Each row is a point. A path goes straight from each point to the next, and from the last back to the first. The post is the endless flat space through its rows: a point in 2 columns, a line in 3, a plane in 4, and so on, so that a path can go around it. How many times does the path go around the post? Going back the other way cancels.
(in the rows, 128 means zero)

Post (2 x 3)
[[152 165  66]
 [131  96 140]]
Path (17 x 3)
[[143 187 103]
 [197 154 112]
 [142  62 134]
 [124 137  25]
 [ 84 179  81]
 [129 118  70]
 [165 162  37]
 [114 112  91]
 [169 131  43]
 [186  77 156]
 [156 150 135]
 [ 97 100 188]
 [ 90  80 171]
 [125 215 124]
 [203 169  95]
 [173 133  72]
 [171 165  90]]
Times around: 0

Post (8 x 9)
[[183  86 140 131 118 144 108 122  78]
 [160 132  77 152 103  95 152  69 158]
 [249 120  81 180 122 185  65 164  85]
 [ 34 138 152 144 165 133 140  74 121]
 [ 64  85 141 125 157 115 142 141  58]
 [184 140  98 109 146 113 111 103 146]
 [115 115 129 123 158 147 206  95 132]
 [ 90 194 123 142 103 146 102 176 179]]
Path (22 x 9)
[[ 25  79 115 220  81 142  84  71  62]
 [171 130  99  79 162  87 114 126 171]
 [184 117 186 108 174 128 137 152 121]
 [178 185 146 150 215 179 121 100 176]
 [140 116 162 184 136  99  32  96 130]
 [ 84 123 154 160 159  99 189 136 102]
 [223 157 119  95 113 146  93 139 137]
 [ 68 109 110 121  59 156 130 177  95]
 [ 65  58  86 173 154 102  72  44  42]
 [ 84 140  91 182 113  79 184 152 193]
 [155 114  83 112 171  64 177 132 132]
 [144  83 168 117 185 102 139  12  13]
 [141 149 115 100 129 144 145 140 135]
 [130  59 145 163 120 177 169  84  17]
 [ 86 123 149 183 141 131 108 140  61]
 [153  67 139 150 123 105 132 141  66]
 [212  60 133 146 134 193 174 103 105]
 [132  75 135  62 138 145 190 119 117]
 [ 66  73  79 201 104  93 178  83 144]
 [ 80 153 127 171 159  32 114  80 143]
 [153 169 160 133 178 178  81 120 110]
 [191 114 110 120  58 197 191 196 115]]
Times around: 2

Post (13 x 14)
[[124 115 152 181 144 119 139  92  89  78 112 129 135  62]
 [108  48 129 114 155  93 168 121 147 197 109  65 160 145]
 [166 150 144 160 206  73   7 135 161 143 132 141  97  77]
 [129  64  55 107 150 163 157 159 210 139 180 140 141  71]
 [137 152  78 129 100  94 135 100 100 149 134 112 128  91]
 [176 150 133 167 150  96 160 136  81 116 122  82 128 121]
 [122 200 149 148 213 146 184 117 110  88 138 100 101 151]
 [110 100 174 159 129 136  86 108  85  81 190  92 125  75]
 [105  98 140  83 115 111 153 174 194 153 120 137 130 102]
 [144 116 113  84 167 102 143 126 106 112 117 118 155  74]
 [158 128 116 133 145 159 118 118  73 125 125 139 129  90]
 [170 142 130 149 128 157 108  83 126  85 145 112 138 101]
 [155 110  98 117 151 123 180  97 132 109 144 121  85 126]]
Path (26 x 14)
[[149  83 128 213 229 151 176 177 134 184  98  82 122 165]
 [119 200 109 137 104 114  85 142  71  54 103 154 146  42]
 [117 130  63 160 117  86 116 125 138 162 217 127 152  78]
 [215 134 108 166 166 104 136  45 121 154  74 122 108 145]
 [168 147  86 164 193 139 171  87 123 133 121 103  72 107]
 [ 65 184 168 164 184 162 126 170 113 116  63 111 163  90]
 [209 116 121 174 156  90 118 100 107 110  96 116 102 148]
 [155  99 124  84 173 153  78 196 157  90 230 106 159 104]
 [ 93 149 125  93 118 124  80 151 176 163 126  82 159 131]
 [139  87 103  91 207 119 134 168 147 156 116  67 244 108]
 [153 161  94 134 124 145 126  88  36 158  90  43 137 164]
 [122 121  77 129 160  82 121  93 156 161  85 102 168  94]
 [129 173 160 171 117 108 105 144 124 121 128  88 193  97]
 [112 100 146 112 149 115 178 128  65  89 120 124 143 109]
 [121  95 129 142  86 124 150 184  84 123 105  97 127 114]
 [111 101 128 138 106 156 185 115 132 111 126  76 109 144]
 [153  89 137 136 128 149 131  80 113  84  98 148 125 100]
 [110  87  81  78 109  69  69 157 125 157 189 129 170  28]
 [169  86 163 120 220 167 103 187 100 189 180 117 150  93]
 [166  77 184  98 135  74  63 133 121 191 155 102 148 116]
 [172  77 167 193 242 126 243  67  75 161 111  63 128 186]
 [134 154 124 108 125 128 154 165 165 152 105 141 132  44]
 [166 102 108 103 186 126 101 146 121 172 126  37 122 148]
 [188  82  78 132 145 113 187 109 147 101 121 100 108 152]
 [106  62 111  76 217 107 148 115 129 180 162  84 158 144]
 [110 127 140 137 165  90  76 168 132 105 201  76 142  93]]
Times around: 2
